Each row of a before or after table is a point. The points were changed in one or more steps. Then noise was added and the rows were shuffled. The steps act on columns, c1 being the first. Name the steps. A step turns or swaps two columns, mirrors them in a line or flattens them onto one, adds a multiple of one to another, or multiplies or shifts one. Angles are multiples of 10 degrees, from the lower column toward the higher: turns from -170 to 170, lines from 10 to 170 but not 90. Use the fewest steps. Two steps may share a column if one is a turn and the other turns, adds or multiplies; they go together, in the order done. Otherwise the lowest column goes first.

Before (11 x 3):
[[ 31 -36  10]
 [-18 -24 -23]
 [-60 -10 -10]
 [ 15 -18   3]
 [ 28 -35 -36]
 [ 31  -4 -38]
 [-58 -21 -45]
 [ 16  13  36]
 [-38  47  -5]
 [ 32 -13 -43]
 [ 31  36  -2]]
After (11 x 3):
[[-55 -46  24]
 [ 11  38 -11]
 [ 33  11  38]
 [ 27 -37  33]
 [ 33 -43  16]
 [ 15   3  16]
 [ 30 -36  -1]
 [ 29  -1 -37]
 [-37  -9 -46]
 [-58  -9  10]
 [-18 -22  21]]
Steps: turn c2 and c3 by -90 degrees

Before (13 x 9):
[[  3 -27  -3 -15  -6  14  -3  -3 -19]
 [-14 -24   5  -5  13  10  -5  -9   2]
 [  0 -16  -4  15   1  16   3  60  -6]
 [-13  -6   9  -6  -9  -2   0   2   4]
 [ -5  -6  -6 -30 -10  -4 -22 -20  -1]
 [ -7  12   4 -13  -4  13 -22 -20  -8]
 [-16  12  -9   4  33  13 -16  -9   4]
 [  4  12  -6  10  20  -7 -13 -18 -10]
 [-10  11   7   0 -15  -5   6  14 -35]
 [ -4 -13  -5  15  -7  13   3 -15   0]
 [ -4 -28  12  -5  -4   8 -25 -10  -1]
 [-15 -11 -23  -3   4   1 -25 -20 -31]
 [ -8  13   6 -18  14  17   9 -21 -24]]
After (13 x 9):
[[ 10  11  12  -5 -13 -25 -15 -12   2]
 [ 12  -5   7  -1  15  10  -3  15 -34]
 [ -2  12  17   3 -15  14 -25 -30   5]
 [ -7  -6  -2  10 -25  13 -22 -16 -10]
 [-18   2  22  -3 -19 -10 -35   0 -31]
 [ -3  13   6  15 -13 -13  -8   9  -1]
 [ -3  15  -2 -15  -1 -28 -12   7 -18]
 [ 13  -2   9  -5   2  -7  -9   9   4]
 [ -3  -4   9 -30 -17  -6 -33  14  -1]
 [ -4  15   0  14  59 -18  -7 -10  -6]
 [  8  17   6 -18 -23  15   0 -10 -23]
 [  6  14   3 -14 -21  13 -32   8  -8]
 [ 13   8   0  -7  -9 -27 -35   5   0]]
Steps: turn c1 and c3 by -110 degrees; swap c2 and c6; turn c5 and c8 by -100 degrees; shift c7 by -10

Before (8 x 14):
[[ -6  -3   1  -8  33  20 -10  29   8   8  -5  24   2  -3]
 [-15  -5 -12  31  19  -3 -14   6   2   4   3   4  -6  -5]
 [-23 -15  -1  43   7   3 -13  30   0   3  16   5   6  11]
 [  4   3  -9 -18  14   7   5  -4 -14   3  21  -4 -14   1]
 [  4 -17  -4 -24   1  16  -7  -8  -5   2   7   3 -16  -1]
 [ 19   0  -2  -9   4  12  10 -25 -14  -8   4  -8  -6   7]
 [ 19  -8  -4 -21   8   2   2   2   1   5   4 -13 -15  11]
 [ 15 -22 -11 -14  10  13  12  -3   5  -9  20  -5 -11 -10]]
After (8 x 14):
[[-16  18 -12 -19   5   5  11  -5  -2  -7  11 -12  13  16]
 [ 21  18  -1  18   8 -36 -13  31   8   3  28  12  -4  -7]
 [  3   0   0 -21  32  -3  -8  30   9   7  -9  62  10   3]
 [-13   1  -3 -15   1   2   9 -25 -20  -9  10 -19  10  -7]
 [  2  -3  -7 -13   8  11   4  -3 -15   3  21  -9  17  -3]
 [ 13   3 -11  20  18 -23 -12   6   7   3  -3  11  12   6]
 [-17  11  -4 -11   2  16   1   5  -6   5  15 -33  16  -8]
 [ -2  16  -4 -25  -6  12  -6 -10  -5   4   8   9  14   7]]
Steps: mirror c1 and c9 in the line at 100 degrees; add 1 times c14 to c11; turn c2 and c14 by -160 degrees; mirror c4 and c6 in the line at 150 degrees; mirror c5 and c13 in the line at 10 degrees; multiply c12 by 2.5
